Each point is reached from the start by the listed moves, each made once or not at all, plus a little noise. Is the number of moves made odd or even? Then give how often each move was made.
In the rows, zero is written as 128.

Moves:
(1): [203 127]
(2): [145 193]
Start: [ 87 137]
Points:
[175 200] -> even (1, 1)
[ 84 136] -> even (0, 0)
[163 133] -> odd (1, 0)

Moves:
(1): [166 107 137 156 156 161 143 165 122]
(2): [165 207 148 106 148 148 144 130 148]
(3): [139 136 151 146 136 175 120 104 136]
(4): [163 167 104 193 146  96 108 134 143]
(5): [129 132 125 114 183 122 149  80 107]
(6): [122 134  73 162 140 158 167 113 143]
(7): [115 128 154 181  95 105 165 130 139]
(8): [ 99 138 128 151 150 132 113 155 125]
Start: [ 82 116 153  76 123 146 102 122  80]
Points:
[ 80 130 200 135 152 161 151  51  78] -> odd (0, 0, 1, 0, 1, 0, 1, 0)
[ 93 217 141 130 185 246 132 113 120] -> even (0, 1, 1, 0, 0, 1, 0, 1)
[118 249  94 176 194 170 119 139 125] -> even (0, 1, 0, 1, 0, 1, 0, 1)
[ 96 160 101 228 119 121 159 116 120] -> odd (0, 0, 0, 1, 0, 1, 1, 0)

Moves:
(1): [142 121 169 137 124 145 123 147 131 102 164 163 113 110 141 156 119 146
 135 111]
(2): [158 139 102 115 132 128 141 104 162 141 104 126 125 119 132 137 128 136
 132 131]
(3): [126 142 140 137 131 124 126 141 136 156 133 136 122 119 122 152 117 150
 102 120]
(4): [129 110 135 184 146 111 121 136 150 148  86 131 133 145 108 122 105  98
 136 135]
(5): [131 113 148  88 155 136 148 120 127  95 130 120 140 133 145  83 114 138
 130 151]
(6): [128 158 139 124 127 163 133 119 111  84 130 123 122 130 138 135 135 141
 128 135]
(7): [153 127 112 121 105 143 169 162 131 121 103 105 103 124 121 127 114  98
 107 127]
(8): [128 159  88 120 143 141 152 174 115 146 113 121 144  91 139 140 143 142
 145 144]
(9): [120 123 124 148 128 139 137 114 145 163 133  94 112 121 135 149 131 143
 132 114]
(10): [145 120  98 152 147 108 129 108 108 156 139 119 142 118 150 147 126 167
 122 134]
(11): [135 155 115 140 124 153 159 143 123 131 158 150 125 132 125 112 158 172
 116 123]
(12): [124 114 130 135 140 141 134 113 131 145 115 146 123 149 127 134 113  87
 132 131]
(13): [115 133 129 116 112 147 135 143 123  98 123 135 149 128 130 140 130 109
 115  77]
(14): [139 137 136 137 117 138 107 144 133 148 119 131 113 163 126 145 140 139
 127 104]
(15): [114 120 145 113 137 110 133 118 130 128 105 121 128 116 171 113 135 104
 111 138]
(16): [130 142 127 109 163  84 134 138 122 104 157 119 132 119 150 128 128 109
 135 112]
(17): [144 116 133 116 155 119 115 122 136 127 138 124 130 122 124 137 147 115
 114 130]
(18): [111 118 112 111 149 115 147 124 128 126 107 131 115 121 147 153 149 143
 114 144]
Start: [122 148 105 130 159 119  88 158 111 117 149 125 122 126 130 129 102 134
 118 164]
Points:
[144 164 121 189 210 165 107 139 125 112 137 156 116 161 114 135 125 105
 104 178] -> odd (0, 0, 0, 1, 0, 1, 0, 0, 0, 0, 1, 1, 0, 0, 0, 0, 1, 0)
[205 176  16 183 219 142 158 176 143 179  73  51 110  67 149 200 107 148
 109 187] -> even (0, 1, 0, 1, 0, 1, 1, 1, 1, 1, 0, 0, 0, 0, 0, 0, 1, 0)
[132 161 147 113 242 162 169 138  83  86 177 185  98 103 238 163 117 230
  57 210] -> odd (1, 0, 1, 0, 1, 1, 0, 0, 0, 1, 1, 1, 0, 0, 1, 0, 0, 1)
[219 190  33  87 249 141 226 223 117 130 152 148  87  96 225 182 123 203
 111 167] -> odd (1, 1, 0, 0, 1, 0, 1, 1, 0, 1, 1, 1, 0, 1, 0, 1, 0, 1)
